Rows are points. Examples show where two turns around zero, p and q, send a point. Write where each new point lands after one turn and then the other. Backwards means that the second turn is done in reverse. Each puzzle has new turns, and all numbers are rounded.

Turn p:
0.42 0.00 => 0.39 0.15
-0.53 -0.21 => -0.42 -0.39
0.16 0.13 => 0.10 0.18
-0.05 0.08 => -0.08 0.06
Turn q:
0.43 -0.13 => 0.45 0.06
-0.44 0.00 => -0.40 -0.18
0.01 0.13 => -0.04 0.12
Where do these land?
p, then q: -0.18 -0.29 => 0.08 -0.33
p, then q: -0.02 -0.25 => 0.16 -0.19
q, then p: -0.09 0.53 => -0.44 0.31
q, then p: 0.30 0.02 => 0.20 0.23

Turn p:
-0.01 -0.05 -0.48 => -0.23 0.02 -0.43
0.45 -0.07 -0.37 => 0.23 0.05 -0.54
0.15 0.11 0.16 => 0.20 0.10 0.10
-0.38 -0.15 0.53 => -0.09 -0.28 0.60
-0.08 0.19 0.28 => 0.05 0.13 0.32
-0.14 -0.03 -0.12 => -0.18 -0.03 -0.05
Turn q:
-0.41 0.32 -0.08 => -0.47 0.19 0.14
0.24 0.29 0.30 => 0.25 0.21 0.35
0.04 -0.48 0.01 => 0.13 -0.41 -0.21
0.12 -0.13 -0.23 => 0.07 0.01 -0.28
Where do these land?
q, then p backwards: 0.33 -0.17 0.24 => 0.31 -0.15 0.28
p, then q: -0.18 0.27 0.50 => 0.18 -0.05 0.57
q, then p: -0.20 -0.29 -0.41 => -0.42 -0.12 -0.32
p, then q: 0.07 0.11 -0.41 => -0.26 0.26 -0.23
p, then q: -0.02 0.07 0.07 => 0.02 0.02 0.10

Turn p:
-0.40 0.02 0.11 => -0.28 0.11 0.29
0.27 0.11 -0.13 => 0.15 0.02 -0.28
0.39 -0.31 -0.26 => 0.19 -0.43 -0.31
-0.08 -0.25 0.37 => 0.14 -0.12 0.41
-0.18 0.44 -0.08 => -0.20 0.42 -0.11
Turn q:
0.24 -0.32 -0.19 => -0.20 -0.29 -0.26
0.28 -0.25 -0.36 => -0.20 -0.21 -0.43
-0.12 -0.03 0.33 => 0.05 -0.07 0.34
0.22 0.17 0.38 => 0.40 -0.18 0.18
-0.54 0.24 -0.18 => -0.16 0.58 0.13
-0.08 0.19 0.03 => 0.12 0.16 0.05
Where do these land?
q, then p: 0.05 -0.14 0.46 => 0.29 -0.20 0.32
q, then p backwards: 0.14 -0.32 0.22 => -0.07 -0.40 -0.05
q, then p: 0.08 0.25 -0.27 => -0.06 0.10 -0.36
q, then p backwards: -0.26 0.21 -0.41 => -0.09 0.51 -0.12

Turn p:
0.22 0.43 -0.20 0.29 => -0.15 0.31 -0.08 0.48
0.03 -0.25 0.44 -0.35 => 0.31 -0.11 -0.22 -0.47
-0.37 0.06 -0.20 0.18 => -0.29 0.06 0.35 0.00
-0.08 -0.22 0.06 0.17 => 0.16 -0.05 0.24 -0.03
0.33 0.16 0.24 -0.48 => 0.09 0.00 -0.62 -0.17
-0.13 -0.18 -0.34 0.19 => -0.13 -0.21 0.33 0.19
Turn q:
0.04 -0.05 0.14 -0.36 => 0.21 -0.16 0.17 -0.24
-0.28 -0.21 0.07 0.51 => -0.12 -0.10 -0.18 0.58
0.20 -0.41 -0.07 -0.31 => 0.54 0.04 -0.05 -0.13
-0.26 0.34 -0.18 0.31 => -0.51 0.01 -0.21 0.09
0.30 0.34 0.04 -0.16 => -0.12 0.21 0.27 -0.31
Where do these land?
q, then p: 0.30 -0.18 -0.33 0.10 => -0.24 0.17 -0.23 0.32
p, then q backwards: -0.31 0.22 -0.08 0.16 => 0.20 0.32 0.08 0.16
q, then p: 0.08 0.41 0.20 0.15 => -0.05 0.26 0.15 -0.38
q, then p: 0.30 -0.09 0.28 -0.40 => 0.36 0.04 -0.43 -0.15
q, then p: -0.36 -0.34 -0.25 0.26 => -0.10 -0.22 0.32 0.46
p, then q: 0.20 0.29 0.41 0.03 => -0.28 0.32 -0.02 -0.34
p, then q: -0.21 -0.31 -0.22 -0.30 => 0.42 -0.30 -0.10 0.07
